Each row of a before or after table is a point. One or more steps were done to the points. Then noise was added and the rows were shuffled. The steps act on how far a point lies along the listed directions, d1 being the first. Name the steps. A step turns or swaps two directions, mirrors them in a line or flattens them onto one, adds a multiple of one to another, or multiplies one. Angles are multiples of 10 degrees, from the lower direction toward the higher: turns from -170 to 170, lines from 10 to 170 but not 90. Use the fewest steps. Two steps may share a direction if one is a turn and the other turns, adds or multiplies; they go together, in the order done. Otherwise the lowest direction goes first.

Directions:
(1): [12.4  2.9 35.4]
(2): [-33.5  13.5  10.7]
(3): [11.9 35.0 -7.0]
Before:
[[ 1.7  2.0 -1.7]
 [ 6.8  2.0 -6.3]
 [ 4.7  3.3 -5.6]
 [ 6.4 -4.0 -3.9]
 [ 0.3  0.4  8.5]
 [ 0.7  0.5  8.1]
 [ 2.3  3.2  0.3]
 [-3.2  1.4  3.2]
 [ 4.5 -3.1  7.2]
 [-3.0  2.8  5.6]
 [ 3.2 -1.4 -6.5]
 [ 2.1 -0.8 -8.5]
 [ 5.4  2.0  0.7]]
After (13 x 3):
[[  5.2  -3.0  11.8]
 [ -2.6  -1.5   5.6]
 [ -3.8  -0.7  -0.8]
 [  3.6   5.9   6.0]
 [ -7.1  -5.5 -10.0]
 [  2.7   4.2   2.9]
 [ -8.9  -5.5  -2.6]
 [ -2.8   0.8   3.2]
 [  5.8   2.9  11.7]
 [  5.9   2.2  11.3]
 [ -2.6  -8.7  -1.2]
 [ -8.1  -3.3  -3.1]
 [ -4.9  -5.4  -6.1]]
Steps: multiply d1 by 1.6; swap d2 and d3

Directions:
(1): [ -1.4   8.7   1.4 -43.6 -19.3 -10.0 -35.1  -9.4]
(2): [ 14.1  -7.2  23.0 -15.4 -34.6   4.3  38.1  -9.7]
(3): [ 10.0 -44.0 -34.1 -10.3  -7.5 -11.5   3.1  16.6]
(4): [ 32.5  -8.0  31.6 -13.0  29.1 -11.5  -4.6  22.2]
(5): [-24.4  15.5  -2.9 -10.9   7.7 -45.4  24.1  10.5]
Before (12 x 8):
[[  3.8   4.6   5.1  -9.9   0.6  -7.9   1.1   2.9]
 [  3.2   1.7   1.8   4.6  -4.4  11.2   1.1  -2.5]
 [  0.1   0.3  -0.9  -9.0  -7.7   1.4  -3.0  -2.5]
 [  1.4   0.3   6.6   2.1   5.3   2.1  -1.5   1.0]
 [ -3.6  -0.1  -3.0   4.2   0.2   2.9   1.2  -1.3]
 [  7.1  -0.7   6.9   2.4   4.0  11.4  -7.0   0.4]
 [ -1.5  -4.5  -8.8   8.1   0.5   2.9   3.4  -0.7]
 [ -1.8  -1.1  -4.3   2.1  -6.5   3.0   2.3  -3.2]
 [  1.4   5.5   1.1   6.1   3.8   4.4  -0.8  -1.4]
 [ -0.6  -1.9  -2.1   4.6   1.9   0.7   3.7  -1.4]
 [  0.0   1.1   5.6   1.3   1.6   6.0  -2.1  -0.1]
 [  0.5  -6.0  -1.7  -5.1 -12.7   1.0   2.2  -5.6]]
After, 12 rows:
[[ -1.1  -0.3   1.8   4.9   0.1   9.1  -3.3  -3.5]
 [ -3.8  -3.8  -4.3  -4.8 -14.5  -1.6   3.9  -6.8]
 [ -2.3   1.1  -2.6  -8.5  -9.2   0.8  -2.0  -3.4]
 [ -9.1   1.4 -13.6  13.3 -17.3  29.0  -9.2 -16.6]
 [ 13.9   1.4  13.8 -12.6   7.8  -8.3  -1.2   8.4]
 [ -4.7  -3.1 -10.4   7.9  -0.2  -0.5   5.7  -0.6]
 [ -4.9   0.6  -5.6   1.3  -6.4  -1.3   4.6  -3.0]
 [ -5.7   0.7  -3.0   3.3   0.7   0.1   2.8  -0.4]
 [ -9.6   4.7 -11.3  10.5 -17.0  17.6   2.4 -12.7]
 [ -0.6  -1.9  -1.6   4.0   2.7  -0.6   4.1  -0.9]
 [ -3.1   6.2  -3.1   8.4  -0.9   7.1  -0.5  -5.0]
 [ -6.1   1.8  -1.7   5.4  -6.1  12.1  -2.8  -6.1]]
Steps: multiply d5 by 3; turn d4 and d5 by -60 degrees

Directions:
(1): [ -2.1  30.2 -16.5  12.8 -25.6   0.8  15.1 -33.1  35.6  20.8 -13.1]
(2): [ 31.7   5.8   5.2  -0.3  46.0 -13.2   8.3 -14.8  -3.3  38.2   9.4]
(3): [ -0.4 -31.9  17.7  12.3   3.6 -26.5  18.5 -41.7  -0.8 -27.9 -11.9]
(4): [  4.4  10.4 -28.8  46.7   7.6 -23.2 -21.8   9.9 -19.2  -5.7 -22.1]
(5): [ 14.3 -16.2 -39.0 -44.5  -6.4 -27.1  -5.1   1.8   4.5   1.0 -20.0]
Before, 11 rows:
[[ -5.6   7.8   1.7   4.9  -1.0   1.7   5.7  -6.0   5.2   3.2  -1.6]
 [ -1.5  -8.1   5.2  -7.3   0.2  -1.2   5.8  -5.4  -0.3  -2.4   1.1]
 [ -4.9   2.4  -0.7  10.1   2.1   7.8  -5.1  10.7  -8.2  -1.0   4.1]
 [  1.0 -10.5   7.6  -1.0   1.9  -2.7   3.0  -7.4   1.2  -7.2  -1.0]
 [  3.3  -3.9  -0.7  -2.5   5.1  -6.3   3.8  -7.4  -2.1  -3.3  -4.2]
 [  0.9   8.1   0.2   6.2   3.9   1.9   1.7   0.1   0.8   3.6   3.6]
 [ -2.3   2.0   4.8   6.8   0.3   4.4  -2.6  -4.0   1.1   0.0  -0.3]
 [ -0.8  -1.8   7.9   6.4  -0.2   2.6   0.8  -3.5   0.8   0.1   5.7]
 [ -0.4  -1.8   4.9   1.4   3.5   2.2   1.2  -2.5   2.3   0.5   2.9]
 [ -4.4  -1.8  -6.3  -1.9  -1.7  -3.8  -7.8  11.6  -8.0  -4.4  -3.1]
 [ -3.4   4.7   3.9   5.6  -1.5   2.3   2.8  -5.8   0.6   0.5   1.7]]
After:
[[  0.1  -5.9   7.0   3.9   2.5   0.4  -1.5   0.5  -3.3  -2.6   5.7]
 [ -3.1  -2.9  -2.7  -0.6   2.6   5.3  -5.3  12.7  -9.0  -1.9   3.5]
 [ -1.0  -6.1   1.4  -3.2  -0.7  -3.7   4.3  -6.0  -0.4  -2.1  -1.9]
 [ -4.1   0.0  -9.4  -7.4  -5.7  -3.9  -5.0   6.6  -1.8  -1.6  -4.6]
 [  2.8  -1.4  -1.1  -1.2   3.4  -5.6   5.3  -9.5   0.2  -2.1  -4.5]
 [  0.3  -3.7   3.6   0.8   4.1   0.2  -0.3  -0.5   0.3  -1.2   2.1]
 [  1.2   5.0   2.8   4.2   6.5   2.7   0.8   3.4  -2.4   1.6   5.4]
 [ -6.4   5.4   7.1   7.7   3.5   3.7   3.9  -1.8   0.1   0.2   1.8]
 [  1.6 -10.0   4.1  -0.2   1.3  -5.0   1.9  -7.4   1.3  -7.1  -3.5]
 [ -1.7  -1.8   6.4   4.3   3.2   4.3  -4.0  -0.7  -2.7  -2.2   1.6]
 [ -3.4   1.0   6.4   5.1   1.4   2.4   0.8  -1.7  -3.7  -2.1   3.6]]
Steps: turn d1 and d5 by -50 degrees; multiply d4 by 0.4
